Each row is a point. Each copy is the shape, with its points in the same order, turned, moved and blurred by noise. Some copies are also mirrored. Which?

Shape (7 x 3)
0.014,-0.003,0.036
-0.113,0.009,-0.010
0.009,-0.023,0.017
0.029,-0.026,-0.001
0.005,0.025,0.006
-0.007,-0.005,0.002
0.023,0.028,0.007
Copy 1 (7 x 3)
0.020,0.003,0.028
-0.114,-0.009,0.027
0.011,-0.021,0.005
0.022,-0.016,-0.017
0.001,0.025,0.007
-0.013,-0.005,0.003
0.015,0.033,0.001
Copy 1 is: only turned
Copy 2 (7 x 3)
0.025,0.022,0.014
-0.108,0.012,0.035
0.019,-0.004,0.016
0.030,-0.020,0.001
-0.001,0.021,-0.020
-0.007,-0.001,0.004
0.015,0.022,-0.028
Copy 2 is: only turned
Copy 3 (7 x 3)
0.052,-0.030,0.009
-0.058,0.027,0.076
0.024,-0.033,0.000
0.024,-0.029,-0.032
0.035,0.016,0.003
0.006,-0.015,0.001
0.048,0.012,-0.012
Copy 3 is: only turned

Shape (9 x 6)
-0.027,0.038,0.027,0.056,-0.021,0.021
0.013,0.003,-0.013,-0.013,0.053,-0.008
0.013,0.030,0.036,-0.030,0.036,-0.002
-0.033,-0.021,0.010,-0.033,-0.017,0.006
0.041,-0.045,-0.019,0.049,-0.028,0.009
0.001,-0.019,-0.034,-0.030,0.009,-0.018
0.041,0.019,0.066,0.018,0.022,-0.020
-0.004,-0.054,-0.003,0.014,0.049,-0.022
-0.009,0.025,-0.026,0.042,-0.001,-0.020
Copy 1 (9 x 6)
-0.001,0.059,0.041,0.001,0.015,-0.022
0.001,-0.012,-0.057,-0.021,0.006,-0.027
0.038,-0.003,-0.024,-0.048,-0.012,-0.032
-0.013,-0.021,0.012,-0.031,-0.010,0.034
0.011,-0.020,0.002,0.060,0.053,0.015
-0.009,-0.028,-0.046,0.000,-0.012,0.015
0.052,-0.017,0.012,-0.016,0.014,-0.067
-0.035,-0.046,-0.028,-0.011,0.045,-0.025
-0.025,0.024,-0.007,0.034,-0.004,-0.030
Copy 1 is: only turned
Copy 2 (9 x 6)
-0.009,0.057,0.025,0.058,0.043,-0.060
0.021,0.005,0.011,-0.033,0.027,-0.001
-0.025,0.001,0.047,-0.026,0.018,-0.022
-0.018,0.004,-0.015,0.024,-0.028,-0.020
0.058,0.020,0.018,0.077,0.013,0.020
0.027,0.018,-0.011,-0.010,-0.022,0.007
0.012,-0.009,0.085,0.014,0.026,-0.042
0.054,-0.032,-0.012,0.004,0.021,-0.023
0.043,0.061,0.010,0.015,0.025,-0.035
Copy 2 is: only turned
Copy 3 (9 x 6)
-0.023,-0.040,0.006,-0.042,0.052,0.041
-0.001,0.054,-0.002,-0.010,0.028,-0.015
0.022,0.045,0.023,-0.057,0.027,0.013
0.008,-0.015,0.043,-0.027,-0.018,-0.022
0.016,-0.023,-0.056,0.025,-0.012,0.035
0.021,0.016,-0.008,-0.005,0.002,-0.041
0.049,0.026,0.012,-0.038,0.052,0.061
0.014,0.027,0.015,0.050,0.024,-0.004
-0.009,-0.020,-0.027,-0.013,0.058,-0.007
Copy 3 is: mirrored
